Each row is a point. To make a cloud, some directions were put in groups of two or more. Within a group, all points are equally far from the middle, so they leave a hole (a ring in 2 directions, a hollow ball in 3). The other directions are filled evenly. Then the cloud was stretched, turned, moved and blurred a little. Count the holes, and give their numbers of directions, smallest first.
(in the rows, 128 means zero)

Cloud (21 x 3):
[[114  86 110]
 [134  81 122]
 [ 82 155  90]
 [ 96 110  86]
 [ 87  88 146]
 [140 107 144]
 [125  73 179]
 [105 158 175]
 [146  71 142]
 [134 131 166]
 [100 181 103]
 [127  71 148]
 [ 87 118  89]
 [ 77 180 164]
 [ 96 136 168]
 [147 135 130]
 [ 82 163 121]
 [161  85  90]
 [102 171 117]
 [158  93  87]
 [110 180 115]]
Holes: 0

Cloud (29 x 4):
[[175 121 119  77]
 [151  84  86  99]
 [105 140 121 177]
 [115 149 179 140]
 [107 133 146 178]
 [191 122 112 163]
 [116  78 146  92]
 [135  72 168 142]
 [129  78 111  87]
 [194 104 135 164]
 [133 159 170 157]
 [186 133 170 117]
 [148  71 163 109]
 [176 143  81 126]
 [110 156 166 101]
 [190 115 166 112]
 [189 138 136 164]
 [140  70 168 138]
 [109 151 115 173]
 [105 114 175 153]
 [178 148 171 135]
 [102 117 178 140]
 [139  78 115  84]
 [142 171  90 112]
 [158  73 127 172]
 [140 164 164  96]
 [130 158 169 159]
 [ 97 140  97 159]
 [162 156 151  86]]
Holes: 2 (2, 2)

Cloud (50 x 6):
[[ 90  96 101 162  84 168]
 [131 150  65 109  93 125]
 [118 160 102  70 193 112]
 [108 200 132 119 172 130]
 [ 93 106 145 177 113 159]
 [110 174 156  77 107  88]
 [137 144 120  74  79 131]
 [165 113 133 154  94 148]
 [133 121  83 174  85 143]
 [ 92 167  79 128 117  78]
 [127 200 146 153 118 133]
 [ 98 174 111 164 127  97]
 [ 80 101 129 106  69 155]
 [ 57 159 108 156  96 142]
 [ 92 122  73 111 128  95]
 [ 68 133 177 121 138  93]
 [105 187 156  82 158 141]
 [123 198 134 124 181 113]
 [113 103  96 146 173 104]
 [164 187 160 128 157 136]
 [153 200 130 122 162 163]
 [111  87 162 116 100 148]
 [ 70 140 121  84 111 105]
 [131 158 135 170 156  78]
 [163  96 109  96 166 114]
 [136 199 133 103 104 143]
 [ 71 134 106 122 176 143]
 [125 200 153 118  92 114]
 [141 151 196 116 103 122]
 [ 94  98 168 151  94 182]
 [128 158 129 186 110 109]
 [ 82 123 140 175 134 136]
 [105 159 109  73 108 143]
 [153 172 175 155 146 136]
 [ 59 141 167 131  92 119]
 [ 96 139 105 159 162  80]
 [163 146 101 156 150 149]
 [152  88 154 125  99 106]
 [116 200 141 127 161 114]
 [ 87 123  90 129 165 200]
 [112 197 114 128 156 125]
 [145 191  96 118  73 169]
 [125  76 131 126 145 142]
 [130 152 134 196  85 143]
 [ 60 135 156 132 157 155]
 [ 85 182 134 100 156  90]
 [ 82 163 169  98  77 130]
 [146  94 135 155 112 159]
 [176 117 135 102 108 101]
 [ 78 163 172 171 123 180]]
Holes: 1 (4)

Cloud (77 x 8):
[[165  96 145 112  92  71 124  74]
 [ 78 129 113  94 127 139 101  63]
 [ 79 173 101 121 125 103 181 115]
 [ 80 144 153 114  78  56 104 114]
 [110  72 145 103 106 108 201 129]
 [125 125 138 111 146 175 105 130]
 [123 169  87 124 158 103 164  98]
 [162 169 185  89 136 141 102 145]
 [ 86  98 196 165 128 113 167 140]
 [175 163  98 118 144 146 124 127]
 [157 191  82 106  70 129  86 180]
 [149 173  87  89 118 149 126 107]
 [126  94  88 144 102  98 116 174]
 [133 184 158 183  95 133 167  70]
 [125 154 127  96 114 152  92  96]
 [107 101 104 141 119 145 127 119]
 [101  87 129 170 112 110 167  96]
 [111 129  95 133 156 184 128 156]
 [138 168 164 194 127  97 163  97]
 [151 180 163  90 134 112 144 103]
 [174 105 117 167 132 197 138 122]
 [ 97 105 108  58 137 130 109  99]
 [ 88 141 150  72  88 109 122  93]
 [124 157  58 111 155  94 170 176]
 [141 170 108 168 116  97 136 160]
 [164 141 140 162 140 173  75 131]
 [155 178 184  99  88 132  85 140]
 [109 142 135 119 131  92 181  85]
 [ 81 154  96 164  96 105 125  82]
 [148 134 124 158  77  87 137  92]
 [168 141 160 189  97 140 114 151]
 [111 173 150 170  69  90 156 156]
 [150  78  58 129  90  98 133 118]
 [152 177  96 152 133 102 117  99]
 [164 118 157 135 125 120 194 106]
 [112  97  94 171 148 154 118  67]
 [133  88 109 135 142 159 122 180]
 [156 126 133  86 118 168 142 102]
 [142  77  73 176 110 136 162 101]
 [157 143 107 117 110 160 140 172]
 [162 195 152 104  85 155 140 167]
 [145 116 161 142 100 168 139 110]
 [171 104 131 185  68  93 121 148]
 [162 146  90 133 143 154  86 157]
 [120 159 160 141  70 156 175 103]
 [124 133 172 148 100 123 114  60]
 [162 160 150 200  90 112 144 146]
 [164 132 109 197 130  99 139 141]
 [ 90 135 137  73 132 123 136 175]
 [116 170 103 186  73  56 112  97]
 [114 103  79  83 137 191 149 104]
 [115 139 151  69 102 145 173  83]
 [100 108  94 190  64 105 150 109]
 [106 145  89 190 105  94 110  90]
 [115 131  83 104 113 123 109 158]
 [153  96  87 133  92  88 123 150]
 [166 158 152 174 116 177 121 152]
 [115 162 141 126  82  86 191 132]
 [ 66 173 109 144  94  87 107 173]
 [167 184 119 149 140 145 138  70]
 [104 163 119 105 115 155 171 168]
 [101 100  82  89 147 128 176 114]
 [127 161 176 123  79 107 174 156]
 [172 189 153 107 149 119 124  78]
 [159 112 166 185 138 110 127 149]
 [ 89 130  97 196  81 133 154 101]
 [131  93 141 168  58  92  99  60]
 [ 85 191  86  94 163 170 118 145]
 [176 129 100  74 104 168  82 148]
 [156 125 157 138  62 127 177  84]
 [116 113 136 140 166  87  99  96]
 [ 92 124 103 142 151 177 177 155]
 [151 195 107  94 122 141 149 100]
 [125 133  88 160 156 145 162 134]
 [ 95 122 183 166 137 198 140 112]
 [115 190 109 142  61 151 165 109]
 [172 147 133 103  39 106 209 113]]
Holes: 0

Cloud (95 x 9):
[[159 162 142 100 116 173 153 204 173]
 [154  75 132  89 175 134  82 122 125]
 [ 73 130 101 168 115 101 101 132 149]
 [184 137 122  78 126 186 172 156 173]
 [199 144 170  49 178 102 130 142 130]
 [153 104 125 106 132 177  43 109  87]
 [105 196 125 123 134 120 172 200 146]
 [204 122 138 104 143 160 127 191 173]
 [127 107 135 122 169 182  86 192 127]
 [149  95 144 125 185 124 202 149 125]
 [176  92  88 111 131  79 177 165 106]
 [107 175 168 124  98 140 177 171 152]
 [161 189 125  53 147 127 142 106 156]
 [180 135 115 187 157 108 111 128 105]
 [106 171  93 162 110 169 103 138 132]
 [ 92 159  90  59 181 146 137 187  81]
 [ 81  93 111 124 146  81 106 150  86]
 [130 100 141  82 125 149  87 124  48]
 [165 113 117 154 149 115 122 139  88]
 [172 132 133 143 120 117 143 195 165]
 [191  82 116 172 109 136 130 139  74]
 [147 124 128 113 148 111  74 114 158]
 [160 156 135 190 166 125 114 118  89]
 [ 95 115 115 133 154 109 116 175 153]
 [125 213 142 136 108 121 175 168 138]
 [177 106  97 132 190 169 146 115  70]
 [176 129  78 168 182 108  70 165 135]
 [ 91 106 134 161  75 113  74 181 117]
 [122 115 133  71 131 105 101 161 148]
 [117 142 126 120 118 214  79 127 117]
 [ 95 158 122  90 181  74 134 149 157]
 [106 128 149  91 113 132  65 189  93]
 [110 190 155 126 149 117 156 154  67]
 [114 170 118 104 134  81 119 181 163]
 [127 170 152 165 143 128 105 122  67]
 [115 118 129 109  99 136 127  93 131]
 [ 83  60  95 111 168 124 139 165 146]
 [ 87 177 149 145 131 164 101 104  98]
 [195 149  93 126 132 199 110 163 140]
 [165 121 174 189 153 119 112  83 117]
 [126 178 134 101  59 172  95 157  86]
 [139 163 130 142 128 115 167 108 174]
 [118 166 104 176 123 127 105 152 143]
 [138 118  69 134 185 127  90 159 102]
 [196 116 127 200 130 130 136 156  93]
 [175 103 103 102 109 211 115 137 186]
 [ 99 133 113 135 202 103 134 125 174]
 [134 153 137  96 140 116 190 148 151]
 [140 130 146 146 113 155 163 149 134]
 [ 75 146 135 175 148 146  89 105  76]
 [170 105 136 153 188 179 178 138 121]
 [114 175 121 124 149  73 162 193 116]
 [114  98 134 121 160 186 136 128 118]
 [140 103 123 132  73 112 132 160  90]
 [ 99 151 160 127 175 121 134 155 141]
 [162  94 123 146 201 123  95 120 137]
 [163 164 143 176 117 104 184 160 178]
 [156  81 121 130 133 186 160 133 126]
 [162 144 166 150 102 119 154 203 152]
 [105 158  83 125 104 126  65 120 148]
 [124 157 155  91 162 136 178 158 107]
 [160 122 161  45  98 110  87 110 133]
 [ 97 135 121 165 190 143 124 129 111]
 [132  73 134 158 170 181  71 174 118]
 [136 135 161  91 174 143  96 143 144]
 [121 177 143 146 152 147 168 125 138]
 [143  83 147 191 165 150 152 189 110]
 [ 84 120 136 132 141 136 135 189  38]
 [154  98 111 120 198 129 155  83 124]
 [ 57 118 100 116 155 144 115 140 114]
 [147 108 152  73 129 159 115 156 110]
 [127 126 141 142 145 158 104  95 101]
 [105 125 155 110 107 120 190 108 127]
 [107 149 114  51 176 137 117 174 102]
 [146  83 152 107 112  94 155 126 168]
 [117 140 152 100 137 180 154 139  99]
 [144 135  96  82  83  99 106 130 116]
 [138  99  87 127 102 137  59 184 135]
 [200  94  52 151 130 145 119 161 135]
 [134 152 143 175 157 133 109 106 143]
 [152 121 172 167 144 153 101 190 122]
 [154 140 130 150 107  65 134  88 116]
 [135 169 113 130 113  94  83 169 158]
 [105 160 195  95 126 163 146  79 110]
 [144 152 142 150  83  71 125  97 110]
 [183 106 189 132 172 137  85 107 169]
 [155 123 175 116  95 124 145 147 131]
 [ 92 154 169 117 157 173  92 118 178]
 [119 144 158  97  72 116  83 197 153]
 [155  97  91 137 192 169 131 188 139]
 [ 40  96 117 104 167 160 128 158  99]
 [155 101  71 119 119 132 164 128 170]
 [109 190 108 116 148  94 182 168  78]
 [194  96 117  97 101 176 115 149 163]
 [ 88  46 105 147 182 143 100 145 160]]
Holes: 0
